Each row of a before or after table is a point. The points were changed in one or more steps. Then noise was added and the rows were shuffled. The steps act on columns, c1 being the first. Name the steps. A step turns or swaps two columns, mirrors them in a line or flattens them onto one, adds a multiple of one to another, or multiplies or shifts one. Angles are multiples of 10 degrees, from the lower column toward the higher: turns from -170 to 170, lines from 10 to 170 but not 90. Use the fewest steps. Two steps may share a column if one is a turn and the other turns, adds or multiplies; they go together, in the order done. Otherwise the lowest column goes first.

Before (14 x 3):
-23, -15, -11
9, -14, 17
63, -29, 12
81, -52, 14
22, 12, 57
-65, 16, -19
-20, 44, -10
50, -30, 68
-39, -23, -3
-86, 30, 20
29, 1, 47
57, 55, 15
-45, -51, -10
-13, -2, 68
After:
32, 30, 18
19, -20, 88
-6, -72, 40
-23, 15, 11
-22, -97, 47
-37, 32, 32
11, -25, 79
-65, 20, 19
-8, 65, 12
-8, 12, 99
-9, 88, 49
-12, -53, 99
68, -39, 44
-9, -19, 46
Steps: turn c1 and c2 by -70 degrees; shift c3 by 30

Before, 8 rows:
-5, 14, -1, 16
7, -50, 40, 20
-52, 41, 11, -45
32, -80, 29, 24
-79, 53, 2, 4
-29, -79, -12, -11
-27, 42, -54, 12
-35, 62, 12, -42
After (8 x 4):
6, 43, 60, 14
21, -75, 19, -13
-19, -79, -38, 23
76, 53, 23, 6
3, 13, 3, 15
54, 44, 9, -44
10, -53, -39, 20
33, 62, -2, -42
Steps: turn c1 and c3 by -160 degrees

Before, 14 rows:
-19, 59, -19, 15, -44, -28, -42, -35
9, 21, -74, 23, 10, -39, -42, 0
0, -23, 6, 41, -55, -21, 6, 39
16, 82, -23, 11, -33, 15, -64, 34
25, 33, 8, 22, 5, 26, -36, 15
5, -48, -19, 75, -95, -25, 88, 30
-17, -6, -39, -6, -30, 25, -48, 7
60, 7, -35, -34, -9, -2, -31, 20
-27, -26, -34, 38, -52, 37, 73, 24
-23, -33, 45, 47, -43, -32, 69, 57
15, 4, -20, 46, 12, 4, -58, -30
20, 10, -51, 44, 1, -5, -88, 17
-63, 21, -71, 73, 8, -43, -9, -6
-27, 35, -39, 7, -34, -30, -68, 7
After:
-19, -64, 0, -7, -71, -28, -44, -22
15, -19, 1, 41, 17, 4, -58, -40
1, 7, 1, 48, -87, -20, 5, 39
19, -25, 0, 39, 2, -4, -90, 3
-23, 15, 1, 53, -68, -33, 69, 75
26, -38, 0, 12, 8, 26, -36, -3
-25, 14, 0, 44, -81, 38, 72, 42
-62, -46, 1, 64, 10, -45, -11, 38
16, -80, -1, -16, -54, 17, -66, 23
5, 18, -1, 87, -152, -26, 89, 27
62, 6, -3, -37, -14, -2, -34, -20
-25, -36, -1, -3, -54, -31, -68, 28
-16, 8, 0, -1, -49, 25, -47, 18
7, -29, -1, 15, 17, -37, -44, -5
Steps: add -0.7 times c1 to c8; mirror c2 and c4 in the line at 100 degrees; multiply c3 by 0; multiply c5 by 1.6

Before (8 x 11):
21, -39, -13, -137, 56, -2, -78, 29, -12, 31, 6
-75, -29, 30, -33, -32, -16, 24, 34, 40, -12, 46
20, -42, -37, 1, -99, -10, 31, 67, 49, 46, -4
-6, -29, -3, -21, 46, 85, -30, 28, 37, 35, 80
21, -15, -38, 14, 14, -12, 14, -58, 39, 9, 47
-36, -21, -41, 15, 2, 39, 16, 30, 19, -52, -39
-17, -30, 47, 7, 61, -18, 48, 1, 38, -17, -34
14, 63, 5, -9, 72, 8, -30, 10, 16, 52, -37
After, 8 rows:
21, -86, 2, -149, 50, -2, -51, 9, -5, 29, -11
11, 9, 24, -12, 74, 8, -30, 1, 16, 51, 17
19, -64, -32, 12, 16, -12, 9, -26, 34, 5, -53
24, -91, 23, 1, -108, -7, 32, 30, 56, 47, -32
-34, -74, 54, 19, 5, 34, 18, 12, 17, -51, -20
-9, -78, -71, -28, 44, 81, -32, 9, 34, 31, -28
-15, -79, 20, 15, 59, -10, 49, -4, 38, -20, 62
-65, -74, -57, -30, -29, -13, 29, 10, 38, -16, 11
Steps: shift c2 by -50; turn c3 and c11 by 110 degrees; turn c4 and c7 by -10 degrees; multiply c8 by 0.4

Before (8 x 12):
7, 24, -57, -56, 8, 3, 13, 24, -27, 45, -83, -106
-63, 35, -18, -31, 32, -46, -43, -93, 4, 55, -26, 8
-22, 11, -58, 48, -27, -31, 11, 4, -20, -44, 19, 0
5, -22, 15, -19, 15, -10, -22, -80, 16, -36, 10, -14
39, -4, -4, 14, 37, 26, 29, 20, -55, -33, 19, 2
-45, 5, -55, 4, 7, -41, -6, 25, 44, -58, -2, 25
-30, 99, 60, 19, -37, 16, -55, -50, -17, 13, -9, -24
-11, -9, 24, -3, -30, 6, 49, -6, 40, -22, 37, -100
After (8 x 12):
-44, 42, -55, 1, 8, 13, -3, 23, 44, -59, -5, 25
6, 13, 12, -26, 16, -18, -14, -83, 16, -34, 21, -13
-10, -3, 21, 19, -30, -9, 11, -5, 40, -23, 76, -100
-23, 30, -57, 40, -25, 18, 25, 6, -21, -47, 39, 2
-32, -34, 57, -11, -40, 94, -8, -50, -18, 13, -17, -24
39, -26, -5, 27, 38, -6, 17, 19, -57, -32, 39, 3
-63, 39, -16, -44, 34, 43, -20, -93, 3, 56, -55, 7
6, -11, -57, -37, 8, 23, -21, 23, -28, 41, -169, -108
Steps: turn c2 and c6 by 100 degrees; flatten c4 and c7 onto the line at 30 degrees; multiply c11 by 2

Before (14 x 18):
-40, -34, -2, 10, 32, 5, 93, -48, 65, -32, -18, -9, 44, -49, 25, 4, 6, 24
18, -17, -13, -7, 55, 62, 64, 4, 36, 48, 67, -45, -19, 12, -14, 16, 28, -33
51, -13, -24, -85, -20, -47, 0, -71, -55, 2, 52, 24, 56, 28, -50, -67, -54, -59
21, 32, 26, -12, 12, 54, -1, -52, 65, 30, -12, -47, -32, 32, 8, 4, -56, 50
-21, -29, 0, -6, -9, -54, 0, -4, -47, 12, -7, 45, -44, 11, -46, 36, 18, -51
-4, 40, -2, -84, -58, 64, 33, -46, 40, 45, -14, -56, 1, -61, -10, -26, -14, 56
-44, -25, -23, -38, -32, -15, -13, 40, 67, 1, -33, -27, 24, -57, 6, -32, -55, 25
-66, 25, -31, -44, 40, 30, 54, -39, 18, -54, 21, 10, 46, 58, 7, 56, 36, 38
14, 30, -6, 30, 43, 6, 88, -5, 16, 36, -15, -7, 61, -6, -28, 35, 21, -44
29, -21, -3, -39, 6, -27, -19, 28, -46, -56, 40, 3, -17, 9, 66, 2, 5, 14
44, 11, 5, -89, 44, -37, 25, -36, -16, -47, -25, -19, -11, 1, -17, 44, 1, -17
-31, 34, -14, 18, -30, -42, -11, 17, 61, -20, 18, -5, -38, -58, -19, -21, 52, 49
17, -26, 19, -38, -29, 21, 43, -8, 41, -69, 45, -1, 71, 28, -29, 29, 23, -27
43, -5, -83, 7, -48, -44, 25, -47, 38, -18, -36, 36, 57, 31, -35, -3, -5, -71
After (14 x 18):
51, -23, -23, -97, -24, 80, 2, -52, -54, -23, -72, -4, 57, 22, -49, -69, -53, -25
-41, -16, 33, 19, -4, -14, 97, 18, 65, 14, -47, -28, 45, -55, 21, 4, 6, 18
19, -34, -26, -45, 21, 77, 43, -42, 42, 13, -8, -71, 69, 16, -32, 28, 25, -14
41, -17, -45, -13, -82, -52, 27, 36, 36, -34, -47, -22, 57, 26, -36, -5, -2, -69
-6, 58, -59, -58, 0, 193, 31, 14, 39, 51, -43, 55, 0, -42, -11, -24, -10, 80
-31, 50, -30, 33, -15, -71, -10, -17, 67, 10, 18, -21, -37, -43, -19, -22, 52, 41
-16, -29, -10, -26, -3, -44, -1, 5, -48, -44, -4, 5, -44, -2, -49, 38, 17, -47
-65, 3, 39, -26, -29, 97, 55, -22, 18, -1, -39, -53, 49, 63, 8, 56, 34, 56
47, 11, 44, -88, 8, 96, 23, 25, -16, 29, -36, -41, -7, 4, -19, 45, 1, 11
27, -23, 7, -34, -5, 28, -20, -38, -44, 9, 28, -54, -16, 3, 68, 4, 4, 27
-43, -1, -35, -25, -22, 42, -14, 31, 69, 24, 44, 5, 22, -65, 6, -31, -52, 36
16, 30, 42, 11, -6, -36, 90, 18, 14, -1, -3, 38, 57, 7, -28, 35, 20, -54
21, 17, 10, 7, 29, 71, 1, 16, 64, 38, -52, 42, -31, 40, 6, 5, -55, 53
18, -18, 55, -19, -16, 76, 65, -67, 39, 36, 9, 56, -19, 6, -16, 19, 27, -29
Steps: turn c2 and c14 by 20 degrees; swap c3 and c5; add -1.5 times c4 to c6; turn c4 and c18 by -20 degrees; turn c8 and c11 by 90 degrees; turn c10 and c12 by 100 degrees

Before:
-78, 12, -12, -43, 18, -68, -49, 54, 73, -70, -4, 47, 1, 21, -18, 61, 69, 28, -7, -5, 1, -9, -77, -61
-49, 60, 2, -15, -32, 1, 36, 35, 9, 29, -30, 26, -40, 12, -24, -13, -18, 17, 37, -4, 15, 53, 20, -54
22, 9, 46, 35, 45, 55, 25, -11, -23, 40, 16, -20, -8, -8, -12, 44, -43, -4, 12, 11, 80, -3, 80, 0
-53, -39, 32, 60, 39, 41, 97, -5, 56, 47, 41, -6, 37, -45, 80, 90, 23, 3, -40, -26, 64, -57, 14, 20
8, -44, 12, -4, -1, 25, -40, -21, -51, -12, 37, 7, 23, -42, 41, 13, 78, 6, -50, 10, -45, 9, 5, 25
-54, 4, 0, -7, -20, -16, 20, 65, 102, -48, -51, 26, -5, 29, -57, 30, 38, 25, 42, 3, 9, 47, -16, -41
-26, -71, 69, -25, 69, 57, -10, -28, -44, -37, 83, 54, 61, -9, 13, 66, 47, 3, -6, 32, -33, 5, -10, 20
20, 6, 8, 14, 39, 40, 59, -2, 13, 79, 2, -30, -13, 26, 4, 6, -15, -5, 9, -51, 14, 7, 47, -23
After, 8 rows:
-52, -1, 38, 63, 80, 1, 96, -11, 56, 47, 40, -14, 36, -45, 57, 90, 25, -43, -98, -12, 63, -57, 14, 4
-78, -1, -10, -42, 25, 28, -52, 68, 73, -72, -3, 94, 2, 20, -13, 58, 69, 67, -67, -12, 2, -8, -76, -24
22, 1, 39, 35, 47, -5, 25, -10, -25, 41, 16, -39, -7, -8, -11, 45, -41, -58, -48, 26, 80, -4, 80, 1
-55, 0, 0, -7, -52, 25, 18, 70, 102, -50, -50, 52, -4, 29, -40, 31, 37, 17, -16, 2, 8, 45, -15, -24
9, 0, 8, -5, -9, 6, -40, -27, -51, -13, 39, 11, 23, -43, 28, 12, 78, -25, -110, 15, -45, 10, 4, 10
21, 0, 24, 13, 32, -4, 60, 4, 13, 79, 0, -60, -14, 25, 3, 5, -13, -40, -50, -46, 14, 4, 48, -3
-51, 0, 2, -16, -69, 18, 35, 50, 8, 28, -30, 49, -41, 13, -15, -14, -19, -1, -24, -2, 13, 53, 20, -17
-24, -1, 53, -23, 68, 3, -8, -32, -44, -37, 83, 107, 61, -10, 9, 66, 47, -58, -69, 54, -34, 7, -11, 13
Steps: multiply c2 by 0; turn c3 and c20 by 20 degrees; add -0.7 times c22 to c5; turn c6 and c18 by -90 degrees; flatten c8 and c24 onto the line at 160 degrees; multiply c12 by 2; multiply c15 by 0.7; shift c19 by -60

Before:
25, 26, -43, -29, -45, -41, 9, -16, 57, -63, 29, 2, 82, -10, -68, 14, 16, -43, -23, 25, 13, -15, 56, -31, 12, 2, -56, 14, 9, -11, 86, -29
-34, 15, 4, -7, -55, -55, 17, 11, -38, 51, 0, -4, -18, -57, 23, -41, -18, 10, 14, -16, 60, 19, 32, 59, 25, -54, 112, 57, -17, -69, 26, 11
16, 24, -16, -39, -36, -44, 31, 3, -14, 46, -50, 25, -52, -107, -20, -31, 19, 4, -4, 8, 5, 85, -21, 111, -2, -9, 45, 34, -1, -66, -2, 32
11, 36, -4, -10, -68, -49, -65, -7, 38, 1, -19, 7, 28, -8, -15, 41, 0, -25, -21, -13, 0, 27, 4, -50, -3, -37, -65, 25, -45, 21, 20, -5
-45, 49, -12, 23, -73, -64, -72, 5, 22, -53, 19, 12, 47, 4, -31, 21, 30, -50, 18, 71, -13, -17, 18, 9, -49, -24, -97, -2, 7, -5, 34, -20
19, 16, 6, -47, -3, -22, 31, 52, -40, 27, -78, 32, -19, -19, -13, -70, 5, -16, 45, 17, 13, 52, 23, 54, 10, -9, 57, 8, -33, -43, -10, -15
26, -9, 29, 1, 8, -51, 26, 85, -16, 52, 49, -13, -72, -50, -34, -26, 13, -33, 28, -44, 31, 65, 7, 49, 30, -78, 54, 49, 19, -89, 12, 15
-6, 3, 24, 10, -38, -56, -74, -42, 17, 12, -2, 2, 85, -1, -63, 8, 8, -73, -31, 33, 18, 9, 19, 6, 3, 22, -112, 0, -35, -40, 24, -5
10, -15, 71, -54, -26, -99, 35, -41, 56, -15, 48, 61, 9, -7, 59, -28, -75, 23, 44, 35, -4, -18, -18, -2, 10, 32, 46, 12, 12, 34, 35, -47
-19, 14, -32, 6, -18, 35, -63, -34, -5, 10, 36, -27, 37, -21, -71, 64, 50, 10, -74, 59, 17, -39, 37, -24, 13, -35, -84, 4, -18, 7, -2, -57
-11, -56, 49, -34, -16, -49, -48, 15, 40, 6, 2, 23, -28, -15, 40, -77, -73, 76, 39, -30, 1, -49, -14, 20, -16, 17, -9, 18, -1, 25, 90, 2
-22, 15, -38, -3, -30, 7, -2, 13, 19, 86, 2, -12, -17, -32, -32, -39, -34, 7, 63, 33, 48, 98, -27, 81, 27, -62, 101, 62, 8, -45, -22, 55
After:
-4, -51, 46, -31, -21, 40, -45, 18, 35, 5, 2, -4, -25, -3, 42, 87, -1, 73, 34, 45, 6, -41, -12, -22, -22, 29, -10, 20, 1, 30, 91, 5
-30, 16, 1, -4, -60, 43, 22, 10, -35, 49, 1, 52, -16, -33, 18, 0, 4, 1, 33, 28, 61, -45, 33, -72, 26, -45, 116, 53, -16, -47, 29, 8
29, -11, 30, 11, 3, 36, 26, 86, -14, 58, 51, 66, -78, -31, -37, -41, 1, -29, 53, 68, 31, -57, 5, -64, 28, -65, 56, 51, 19, -71, 9, 13
22, 11, 5, -47, -3, 25, 35, 48, -42, 28, -74, 53, -24, -1, -11, -6, 4, -18, 50, -5, 13, -93, 20, -60, 8, 10, 63, 6, -32, -6, -11, -19
-23, 10, -30, -3, -17, -8, -69, -27, 1, 8, 35, -21, 32, -28, -75, 0, 2, 15, -57, -68, 23, 77, 35, 15, 15, -59, -85, -1, -16, -14, -2, -54
12, -17, 67, -56, -21, 103, 32, -45, 56, -13, 49, 20, 8, -11, 53, 35, -4, 21, 35, 1, -3, -18, -20, 4, 13, 45, 46, 8, 14, 72, 35, -46
-5, 3, 23, 8, -33, 74, -77, -41, 17, 12, -2, 29, 81, 7, -63, -9, -2, -68, -41, -15, 17, 0, 18, -8, -3, 5, -110, -4, -28, -18, 28, -8
18, 17, -18, -34, -41, 44, 35, 3, -18, 44, -51, 71, -54, -64, -19, -59, -3, 6, -1, 11, 4, -66, -24, -145, -1, -7, 49, 41, 1, -20, -1, 36
-48, 45, -14, 26, -75, 85, -71, 3, 24, -52, 14, 16, 45, 5, -26, 2, 3, -46, 31, -48, -9, 26, 17, -1, -52, -19, -99, 2, 7, 1, 32, -21
22, 28, -43, -22, -40, 54, 15, -9, 58, -67, 27, 11, 86, -23, -69, 4, 0, -38, -23, -5, 11, 21, 60, 27, 11, -4, -61, 12, 8, -6, 82, -24
16, 35, -4, -9, -74, 40, -68, -7, 39, 1, -19, -13, 29, -25, -21, -46, -1, -23, -6, 26, 3, 26, 2, 42, -8, -39, -64, 25, -44, 20, 17, -3
-26, 15, -41, -6, -34, 2, 0, 11, 21, 85, 0, 22, -14, -6, -33, -61, 0, 7, 79, -28, 49, -80, -25, -88, 37, -35, 93, 59, 8, -42, -16, 53
Steps: turn c6 and c20 by -160 degrees; turn c12 and c30 by 50 degrees; mirror c14 and c24 in the line at 10 degrees; turn c16 and c22 by 120 degrees; multiply c17 by 0; turn c19 and c26 by 20 degrees
